Each row is a point. The points of each table are mixes of a few directions, plus a little noise. Count the directions of each table, and those that both share. Where both have some left over, give the other angles between the two spaces (their principal angles), to ten degrees, smallest first.
In the rows, zero is written as 128.

First (7 x 3)
[[155 144 180]
 [147 142 129]
 [117 124  87]
 [ 76  96  79]
 [132 124 188]
 [113 121 106]
 [153 149 124]]
Second (4 x 3)
[[ 95  96 187]
 [156 155  77]
 [132 131 122]
 [129 129 126]]
Directions: first 2, second 1, shared 1

First (7 x 8)
[[115 136 108  96 116  38 114 139]
 [152  80 133  98 158 162 101 120]
 [128 167 136 155 112 125 145 146]
 [ 97 156 198 179 156 113 167 136]
 [141 130  86 130  98 176 126 116]
 [145 148 137 127 126 114 123 156]
 [120  79  97 110 131 168 119  84]]
Second (7 x 8)
[[132 152 153 162 128 158 147 140]
 [132 148 149 156 129 153 144 138]
 [127 124 124 123 129 123 125 126]
 [128 136 136 138 128 137 133 131]
 [129 141 141 145 129 144 138 134]
 [116  52  49  22 125  35  69  92]
 [131 145 144 150 128 147 140 135]]
Directions: first 4, second 1, shared 1

First (8 x 12)
[[ 92  84 133 132 162  97 112 115 116 178 138 121]
 [155 102 193 168 152 149 127 144 141 105 171 117]
 [122 106 162  85 172  99 146 191  82 106 120 140]
 [147 179 111 113 138 120 111 152 137 115  91 152]
 [160 162 101 132  94 163 151 114 141  86 109 125]
 [ 89 131 139 105 116 102 107 155 147 142  79 155]
 [103 137  83 122  81 118 109  89 120 181 168 118]
 [159 119 101 166 111 173 159  67 140 113 146  94]]
Second (10 x 12)
[[163 102 129 126 105 105 116 108 121 132 113 151]
 [ 99 152 126 130 147 148 137 144 134 124 141 109]
 [119 135 126 129 134 133 131 133 130 126 133 122]
 [170  96 129 124 101 102 117 105 121 134 108 154]
 [ 68 174 124 132 167 165 146 159 139 120 155  90]
 [226  53 134 120  65  66  98  76 110 140  85 190]
 [187  83 131 123  89  90 110  96 117 136 103 165]
 [115 138 128 129 137 136 132 135 131 126 134 118]
 [ 85 161 125 132 157 156 142 152 136 122 147 100]
 [ 50 189 124 135 178 177 152 171 141 118 162  79]]
Directions: first 6, second 1, shared 0; angles 80

First (8 x 20)
[[154 133 192 138  39 143 124 103  99 158 109 136 202 114 149 129  73 105
   97 126]
 [134 146 167  87 142 130 156 113  99  76 131  82 110 185 120 128  94 147
  129 140]
 [126 145 184 110 176 128 155 144 126  93 102  88 102 175 109 114 112 164
  140 114]
 [119 118  43 116 129 118 116 113 128 117 175 141 102 115 134 144 160 110
  131 157]
 [128 116  92 147 101 128 110 125 137 158 138 159 145  91 138 135 144 108
  121 131]
 [104 120 100 153 212 119 124 175 177 137 110 137  83 117 106 115 183 155
  157 102]
 [114 123  70 114 164 117 126 131 137 108 154 127  86 131 120 136 161 131
  142 141]
 [144 125 174 160  60 140 116 122 123 178 102 154 195  94 146 125  99 106
  104 114]]
Second (9 x 20)
[[133 126 167  96 129 147 124 124 107 126 135 111 147 154 131 140 118 129
  108 120]
 [121 106 144 119 139 157  93 145 135 179 133 144 164 115 132 146 161 115
  101  98]
 [109  99  87  87 176 155  81 140 131 155 175 137 128 128 130 163 197 114
  102 113]
 [125 110 149  96 134 162  92 136 117 165 148 132 164 132 136 155 154 114
   92 104]
 [141 152 116 178  83  88 167 110 133  95  97 131 110 111 130  94  78 137
  163 158]
 [135 153 111 205  98  75 175 126 155 100  77 142  96  96 123  83  87 146
  182 152]
 [126 125 107 116 121 129 123 117 118 123 147 128 127 128 133 137 134 120
  122 139]
 [123 111 110  74 131 157  93 118 107 143 179 127 147 139 137 163 159 104
   92 128]
 [136 168 162 183 140  77 201 136 149  63  59 102  72 145 107  71  68 177
  192 145]]
Directions: first 3, second 4, shared 3

First (10 x 32)
[[117 141 121 114 132 127 153 106 109  77 128 153 126 122 151 153 132 104
  164 132 112 153 135 109 143 132  96 133 125 169 150  99]
 [185 143 162 201 100 178  57 159 146 214 115 123 147 109 123  95 107 182
  102 108 116  85 134  69 123 102 145 132 122  56  67 152]
 [ 81  81 100  59 149  80 166 135 153 111 128  88 109 164  86 134 154 114
  100 137 167 149 103 231 116 153 185 104 149 145 168 134]
 [130 105 127 116 121 136 114 149 161 146 105 109 128 139  98 130 141 151
  110 115 137 137 113 150 131 132 181 105 147 117 131 119]
 [145 171 144 188 133 124 117 111  79 160 176 145 133 103 169  88  90 114
  123 148 122  70 157  83 103 107  42 177  87  94  83 185]
 [ 94 136 110  97 150  92 177  96  94  72 155 142 116 131 151 139 129  80
  150 150 131 140 136 149 125 138  77 145 115 171 157 130]
 [104 108 112  87 137 112 153 126 139  97 119 120 119 143 114 147 146 117
  132 128 137 155 116 166 134 143 152 111 143 156 160 109]
 [182 151 160 196  99 182  66 149 139 188 111 138 148 104 134 110 110 173
  123 108 106  99 137  53 134 104 131 132 123  79  78 132]
 [111 141 120 123 142 106 153 106  98 103 153 139 122 125 149 126 121  99
  139 146 130 123 138 132 120 130  83 147 111 145 135 141]
 [128 104 123  99 116 146 124 143 165 111  87 123 129 139 102 158 153 148
  137 107 123 169 110 138 151 138 188  93 158 149 152  79]]
Second (8 x 32)
[[102 206 137 123 160 116 105 159 158 151  58  90 173 113 148 159  59 151
   99 166 110 164 116 135 144 122 119 162 169 139 162 146]
 [121  74 163 145 107 135 107  87 147  98 181  89 169 162 110 132 118 116
  143 112 160 152 130 145 121 124  80  77  72 155  79 129]
 [141 141 129  98 134 133 139 140 171 126 124 127 148 107 170 131 175 148
  132 142 153 127 102 108 125 130 100 123 105 137 175 159]
 [127 202  29 138 135 153 140 124  94 122  76 117  88  98 126 113 110  85
  144 101  92 111 134 126 101 110 175 191 183 127 225 179]
 [ 78 116 157 146 141 107 117 164 131 173 165 181 109 156 143 105 133 170
  108 106 122 123 179 152 141 152 153 126  83 124  78 117]
 [187  99 113 104 112 127 167 124  81 119 117 169  74 103 108 123 180 110
  135 146 116  84 101  92 132 130 157 133 179  89 126  81]
 [145  65 165 142 104 126 118  90 110 100 162 106 142 154  85 138 111 106
  135 130 140 138 122 135 133 125 105  86 119 128  56  85]
 [121 122 131 128 130 124 131 136 129 136 139 146 120 131 136 121 142 138
  127 121 130 123 138 130 129 135 133 125 114 127 123 128]]
Directions: first 3, second 5, shared 0; angles 70, 70, 90

First (8 x 32)
[[ 84 124 112 154  99 144  96  95 121 145 161 111 128 168 151 124 108 129
  134 127 139  94 142 113 148 116 127 144 150 169 145 127]
 [232 140 118 129 172 170 148 130 176  83 134 187 100 143 156 141 110 151
  160 105 165 128 124 174 168 153 148 121 143  96  20 188]
 [101 124 149  94 136  82 154 176 117 139  77 104 156  62  79 121 169 114
   99 145  88 173 120 115  80 120 124 104  80 105 188  87]
 [135 108 102 139 154 103  72 110 113 148 164  92 149 120 120  97 108 107
  126 124 108 103 157 127 125 117 111 154 125 130 148 128]
 [ 50 142 147 149  44 162 144  95 106 138 136 135 102 193 161 158 124 145
  130 138 157 110 105  97 140 125 131 133 170 183 147 110]
 [182 122 158  85 169  70 158 172  96 123  86 130 135  55  74 125 159 106
  104 138  88 177 107 133  72 141 105 125  96  60 136 105]
 [ 91 126 130 133 106 126 122 120 116 140 131 114 132 137 129 128 129 126
  123 134 125 123 128 113 124 121 125 131 131 147 155 113]
 [151 136 107 140 144 168 129 127 179 109 134 150 124 147 154 131 116 148
  149 113 154 117 141 151 167 130 154 111 128 136  84 164]]
Second (10 x 32)
[[122 131 109 126 144 110 107 137 110 146 139 115 142 115 113 109 124 132
  110 124 106 127 137 133 126 115 114 138 130 133 146 125]
 [137 141 129 110 149 125 117 136 134 145 142 115 146 132 102 129 136 140
  101 120 123 130 119 134 132 104 126 151 147 147 141 123]
 [136 142 123 109 154 120 111 139 129 151 146 111 150 128  97 124 135 142
   95 119 117 130 121 135 131 100 122 155 148 148 146 122]
 [127 135 114 121 146 114 109 137 117 147 140 115 144 120 109 115 127 135
  106 122 110 128 132 134 128 111 117 143 136 138 145 124]
 [128 137 113 117 151 112 106 139 117 152 144 111 149 120 103 114 129 138
  100 121 108 128 130 135 128 106 116 148 139 141 149 123]
 [ 81  92  72 185  97  86 110 123  59 117 108 140 105  81 179  73  88  96
  174 143  87 118 186 121 109 176  99  73  68  77 133 136]
 [169 121 238 122  58 228 234  87 233  41  81 187  64 203 186 236 160 116
  203 145 247 136  67 105 144 178 203  94 133 117  39 143]
 [135 143 120 108 158 117 107 140 126 155 148 108 154 126  94 121 135 143
   91 118 113 130 122 136 131  97 119 157 149 150 149 121]
 [113 124  98 137 138 102 104 136  97 144 135 118 138 106 123  99 116 126
  119 127  98 125 148 132 122 125 109 128 118 123 147 126]
 [132 113 164 144  84 164 174 107 157  82  98 161  89 149 173 163 131 112
  180 141 172 128 117 115 130 168 155  94 111 106  86 138]]
Directions: first 4, second 2, shared 0; angles 30, 90

First (8 x 32)
[[187 179 135  85 137 132 112 119 124  98 156 139 125 114 116 124 123 145
  118 146  89 121 101 117 123 129 116 117 134 161 160 112]
 [159 139 135 120 134 136 146 117 129 109 139 135 121 129 111 131 122 153
  113 145 127 102 110 123 119 128 114 115 124 143 132 112]
 [  7  40 118 171 102  88 142 174 157 186 116 107 105 128 158 128 184  76
  123  53 208 129 142 127 147 132 105 123 121  42  66 110]
 [175 120 139 155 126 142 147  86 129 149 126 142 127 158 125 125 103 157
  115 148 146 123 136 121 125 115 141 119  94 159 129 121]
 [181 194 132  81 131 130  75 114 111 129 142 136 146 123 133 118 104 114
  143 145  59 173 128 126 136 121 150 140 131 171 185 138]
 [139 147 129 116 140 150 143 126 127 125 115 138 135 139 106 148  93 142
  132 168 101 123 119 134 120 116 134 131 112 159 145 128]
 [105 122 124 131 135 146 158 140 130 121 109 130 131 135 109 150 109 139
  134 157 125 112 122 139 120 124 128 132 122 133 121 129]
 [ 65  83 112 163 114 102 100 146 116 103 117 103 135  99 167  99 182  98
  142  62 166 146 167 140 135 160 133 145 186  54  84 171]]
Second (9 x 32)
[[196 150 145 125 132 140  80 105 111 111 170 135 134 117 111  89 137 124
   97 100 104 120 157 124 149 127 120 107 109 152 143 122]
 [ 99 121 117 118 130 146 137 147 158 101 120 135 136 125 119 125 135 153
  127 141 131 117 123 131 112 118 121 146 120 139 124 140]
 [229 155 155 133 142 128  63  83  84 127 178 132 134 124 113  87 121  98
  105  95  84 136 178 126 170 134 133  98 115 150 156 114]
 [ 88 124 126 147  90  86 182 140 102 200 100 102  94 129 172 177 138 109
  136 119 193 130  64 115 111 147 126 105 155  75  95 111]
 [ 61 105 105 116 137 146 158 159 176  97  97 136 139 133 120 142 125 159
  148 163 132 124 119 137 102 114 128 166 128 134 122 148]
 [ 89 104 120 144 144  93 161 121 111 174  84 117 121 154 151 175  86  92
  185 159 121 167 129 138 137 140 163 145 164  94 130 124]
 [ 56 112 108 120 114 136 172 166 168 117  98 127 125 126 134 150 142 160
  134 148 163 113  89 128  92 120 117 149 130 119 106 140]
 [175 129 135 123 168 144  81 100 124  95 146 144 152 138 100  99  99 116
  141 137  62 147 193 141 160 121 147 143 120 160 164 134]
 [159 152 139 126  95 134 117 131 119 130 160 123 116 105 131 108 169 141
   78  89 162  98 100 112 118 130  98  94 110 131 112 119]]
Directions: first 5, second 3, shared 0; angles 30, 40, 60

First (9 x 32)
[[157  75 116 113 143 100 126 224   7 150 152 157  50 116 134 154 163 171
  153 146 167 109 146  58 134 159 178 129 105 116 143 148]
 [115 140 125 129 126 124 136 117 157 117 122 124 135 134 125 124 123 130
  128 127 115 131 130 142 131 128 118 129 136 129 123 123]
 [162  87 153 117 138 132 108 166  39 148 147 152 116 116 144 153 158 120
  128 133 160 131 118  84 114 126 159 128  98 134 151 147]
 [112 144 110 131 125 118 141 124 161 118 121 119 120 134 118 118 117 143
  132 129 114 124 138 142 139 135 118 129 144 122 116 120]
 [ 97 145 139 123 127 109 143 118 169  90 119 127 143 140 127 129 137 136
  135 134 104 143 132 148 133 130 117 131 137 140 130 122]
 [189 124 147 148 122 214  75  54 118 203 134 113 188 103 137 114  88  44
   81  94 161 122  85 139  95  79 113 116 109 125 129 130]
 [106 142 137 125 125 116 138 118 160 100 121 126 143 137 128 128 134 133
  131 131 109 140 130 145 131 128 120 131 135 137 129 124]
 [110 149 109 134 123 123 142 115 170 120 119 115 127 133 119 113 112 139
  130 126 112 123 137 148 138 133 113 129 146 122 115 118]
 [104 148 116 130 125 116 145 117 172 108 118 118 130 138 120 119 120 141
  133 130 108 129 137 147 138 133 115 130 145 126 118 120]]
Second (9 x 32)
[[190 199 101 127 167 109 116 116 141 124  91  94 125 160  67 119 123  94
  125  42  36  83  95 193  48  81 101 202  77 170  98 147]
 [120 119 131 128 123 130 130 129 127 128 132 133 128 124 134 130 129 132
  129 138 139 134 132 121 138 134 131 119 134 123 132 126]
 [ 88  84 144 129 105 139 135 136 122 129 150 148 129 108 167 135 131 151
  131 182 183 155 148  87 176 160 145  82 160 103 146 117]
 [111  76 157 119  81 140 137 121 103 161 168 163 146 121 165 126 139 146
  108 179 225 157 166  82 201 114 147  96 153  90 153 101]
 [130 133 126 128 132 126 126 128 129 127 125 125 127 129 124 127 127 126
  128 122 120 125 124 133 121 128 126 132 125 130 126 130]
 [119 149 110 137 157 125 124 139 147  98 103 108 112 123 116 134 119 125
  149 111  72 119 104 148  90 160 120 130 124 148 115 146]
 [101 118 126 134 134 131 129 138 136 109 124 126 119 113 141 135 124 137
  143 147 122 137 124 119 130 164 131 103 144 126 131 134]
 [145 149 120 128 140 122 125 125 133 125 116 118 127 136 110 125 126 119
  129 103 100 115 118 147 104 116 119 148 113 141 119 134]
 [146 125 135 121 113 128 129 118 115 150 141 137 139 138 126 122 134 124
  112 124 153 127 140 126 143  94 130 140 121 121 132 119]]
Directions: first 3, second 2, shared 0; angles 60, 70

First (10 x 32)
[[ 83 134 119 134 146 150 105  95 165 144 132 155 154 169 159 160 125  84
   75 115 136  90  95 128 112 121 137 161 151 122 110 130]
 [143 103 144 141 175 127  90 127  71 124  80 122 160 107 116 106 158 136
  104 122 131 100 149 168  97  98  75 131 114  94 141 130]
 [133 103  89 107 125 123 173 121 179 137 121 118  72 154 102  97 105 119
  171 110 159 137 118  93 109 129 124 102  83 138 107 157]
 [169 113 132 142 109 121 147 159  79 114 111 114 119  93  98 105 138 162
  167 156 134 143 139 139 110 113 116 105 115 122 135 139]
 [182 124 121 110 131 123 139 150 120 108 105  96  95 129  97  77 148 145
  180 136 117 137 138 123 115 141  86  72  93 127 144 145]
 [182 121 114 119 129 110 135 147  99 124 144 103  64  66 102  96 124 138
  217 133 112 187 163  90 177 130 123  77 101 116 124 134]
 [ 71 142 144 118 123 108 131 108 157 147 161 147 148 132 157 166  94 129
   78  98 130 144 145 129 174 142 178 182 146 151 131  93]
 [ 93 165 128 143 105 150 109 112 153 140 184 157 141 133 174 190 114  91
  106 142 108 130  95 104 167 138 184 156 189 136 108 113]
 [ 74 169 139 107 124 144 115 101 204 129 147 145 168 209 172 163 127 101
   52 111 112  89  95 137 127 168 143 159 161 157 139 110]
 [151 107 151 159 113 121 134 160  53 114  95 124 161  87 104 119 145 174
  127 159 140 125 142 171  93  98 116 135 128 117 143 128]]
Second (10 x 32)
[[ 79 128 115 121  96 133 170 140 149 134 120 125  96 119 146 128 111 129
  149 114 123 138 103 102 143 126 128 150  88 148 143 129]
 [125 125 115 131 120 129 138 120 133 133 118 139 116 122 123 145 125 100
  131 124 147 135 133 122 109 128 131 139 120 124 104 138]
 [ 41 127 153 163 149 178 146 147  93 139 148 138 142  96 125 178  98 128
   94  99 143 138  84 123 201  98 149 186 134 109 112  78]
 [123 139 182 143 140 147 123 148  97 107 154 104 168 126 118 117 123 195
  114 150 102 131 104 156 174 106 140 122 151 128 177 103]
 [ 77 112 137 109 103 123 143 163 124 120 116 109  98  76 132  93  93 160
  155 106 115 172 126 106 192 113 121 136  95 143 184 108]
 [138 142 146 120 166 123  91 139 124 128 165 105 167 171 159  87 151 188
  108 128  72  78 112 138 171 145 116  94 160 134 171  95]
 [151 102 121 130 176 120  62 121  93 136 120 148 140  91 104 135 126  86
  101 102 159 142 181 132 144 128 120 123 167  89  85 107]
 [219 149  99 111  92  95 147  92 180 120 114 127 118 197 134 114 171 115
  159 179 121  96 143 141   7 160 121  85 115 153 118 201]
 [134 125  93 141 120 134 147  99 142 144 108 162 107 131 117 181 132  51
  124 123 176 128 138 119  66 133 136 155 118 115  53 157]
 [194 131 118 111 118  99 114 112 145 118 117 123 127 151 123 102 150 128
  145 155 123 122 158 140  73 145 118  90 132 136 133 163]]
Directions: first 6, second 5, shared 0; angles 30, 30, 40, 40, 60

First (10 x 32)
[[130 120 142 149 157 114 129 154 145 144  94 103 147 179 143 145 119  74
  150 123 108 124 161  97 110  94  76 116 153 146 118 160]
 [117 162 167 158 162 112 105 125 141 121 108  93 148 125 117 138 110 144
  161  60  93 146 124 149 143 174 113 146 146 139 190 145]
 [109 172 151 156 177 124  96  99 118 135 121  88 132  95 114 117 112 148
  149  77 114 164  93 162 154 184 152 159 118 113 154 139]
 [128 126 117 101  81 134 119 163 127 104 133 170 159 130 116 154 145 170
  112 126 133 105 136 136 130 115 128 107 111 160 159 102]
 [139 134  96  79  94 128 149 155 135  94 104 163 143 138 117 158 129 169
  129 136 123  87 151 106 131 110  99  99 153 162 164 104]
 [125  71 144 136  49 143 102 176 122 133 194 188 158 144 137 134 176 119
   73 159 164 121 137 155 104  85 162 109  56 145 103 108]
 [157  96 101 101  98 131 191  79 132 117 166 143  47  96 137  91 126 133
  109 171 143 113 126 116 121 143 146 137 167  86 110 107]
 [123 163  71  96 182 140 137  93 100 143  81 105 110 109 123 114 109 122
  140 169 146 132 103  99 144 114 136 128 129 103  67 129]
 [136  91 128 118  76 131 130 174 136 120 146 169 152 160 136 149 152 120
  106 150 138 102 157 120 107  83 113 101 114 156 125 118]
 [118 144 159 185 207 120 118  63 122 168 134  55  83 102 139  80 104  79
  150 107 120 183  95 144 135 176 154 176 133  70  91 166]]
Second (9 x 32)
[[124 117  97 114 114 151 123 110 101 143 155 151 112 100 130 103 143 129
   93 182 170 137 100 138 128 110 181 130  80 103  63 110]
 [136  90 111 105  83 135 140 155 126 127 150 165 129 143 133 133 155 113
  100 159 150 105 137 114 117  93 132 104 110 133 102 111]
 [138  88 188 199 131 119 127 138 155 152 152 111 128 169 164 119 118  72
  129 137 112 148 174 135  82 103 101 143 139 133 118 170]
 [120 134  92 102 125 145 117 134 104 136 120 146 141 121 124 130 138 133
  111 166 156 125 113 122 132  98 149 114  91 128  82 115]
 [119 167 113  99 144 123 127  97 117 109 122 115 112  81  98 121 128 174
  141  80 124 132  80 142 173 194 154 140 135 108 167 107]
 [133  78 196 184 109 105 120 172 162 141 156 118 145 185 149 139 145  63
  130  91 104 131 166 129 101 116  91 124 138 145 150 158]
 [105 196  96  94 175 127 100 128 106 119  67 108 164 108  94 149 119 169
  156  89 121 129  92 124 172 154 130 123 120 138 150 119]
 [155  73 179 168  91 109 161 150 174 123 157 133 113 175 157 132 126  90
  129 124 101 115 189 118  86 112  78 126 179 144 160 151]
 [125 210  80  88 179 137 141  70 109 104  70 106 109  70 104 123  82 213
  160 126 116 132 101 129 163 175 135 148 162 118 157 114]]
Directions: first 5, second 5, shared 4; angles 50

First (8 x 32)
[[130 122 123 200 149 145 116 134  99 134 119 135 138 134 145 143 130 126
  144 153 126 127 113 101 132 113 177 121 137  86  68 166]
 [161 113 131 165 104 153 104 141 134 145 163 121 140  97  94  96 102 182
  190 122 175 120 132 179 102 145 112 115 122 160 125 134]
 [140 150 114 209 178 135  91 156  99 127 149 138 142 104 125 141 138 127
  172 165 125 118 106 102 112 116 125  79 128 129  61 169]
 [ 86 123 134  37  85  97 182  95 151 116  71 125  96 173 164 139 142  89
   43 100 102 144 157 118 169 135 145 194 133 100 191  92]
 [113 156 116  94 126  98 129 135 142 112 135 127 111 114 123 129 140 119
  121 122 125 127 144 134 126 144  72 123 114 166 159 108]
 [153 121 151  68 140 146 127 128 143 142 152 120 140 124  93 116 119 126
  131 121 125 130 117 146 109 115 108 100 137 168 160 103]
 [132 119 118 172 153 122 114 125 117 110 156 140 150 121 138 127 122 153
  131 125 117 102  90 112 118 129 136 116 107  91  92 135]
 [110 122 136  78  88 126 160 113 140 139  79 120 104 158 141 132 133 102
   93 117 129 152 163 135 154 130 153 173 148 123 167 117]]
Second (11 x 32)
[[131 107 158 106 147 129 126 104 113 126 129 131 144 147 130 153 142  77
   98 145  90 123  85  89 120 105 146 108 156  78 109 155]
 [105 151  87 166  88 104 135 143 142 113 118 130 100 110 147 106 120 180
  145 104 167 126 176 162 145 170 105 172  90 154 145 108]
 [101 128 122 153 106 101 133 112 117 109 105 134 114 139 160 145 144 104
  105 134 119 123 128 105 141 142 136 155 132  79 111 156]
 [155  71 188  15 176 114 126  70 139 101 204 134 188 142 101 134 122  97
   57 103  50  82   7  96  85 101 102  67 126  70 149  97]
 [132 148 111 157 123 148 126 156 127 149 109 123 113 120 123 121 125 145
  164 138 159 149 171 147 138 128 137 136 131 170 125 130]
 [125 143 124 166 127 149 124 146 111 151  91 124 114 135 134 143 139 105
  151 159 141 153 159 118 141 115 160 133 157 133 102 163]
 [144 138 114 120 131 143 127 150 146 138 147 123 129 109 106 100 108 177
  158 110 155 131 150 167 123 135 108 123 105 188 154  89]
 [146 109 136  65 141 116 130 113 156 108 189 129 154 113 103  98 104 172
  111  84 116  97  88 153 104 138  82 107  88 148 172  67]
 [131 124 134 124 134 132 127 126 125 131 128 127 132 132 126 133 130 118
  125 133 122 129 121 122 126 121 133 122 136 123 124 134]
 [ 97 143 110 186  98 112 132 130 110 122  80 131  99 138 165 148 148 103
  127 149 138 141 160 109 152 142 151 167 141  94  99 172]
 [142 145 123 150 137 163 122 157 122 160 109 121 121 124 114 127 126 131
  167 149 151 154 163 140 133 113 148 120 146 171 118 137]]
Directions: first 5, second 3, shared 2; angles 30
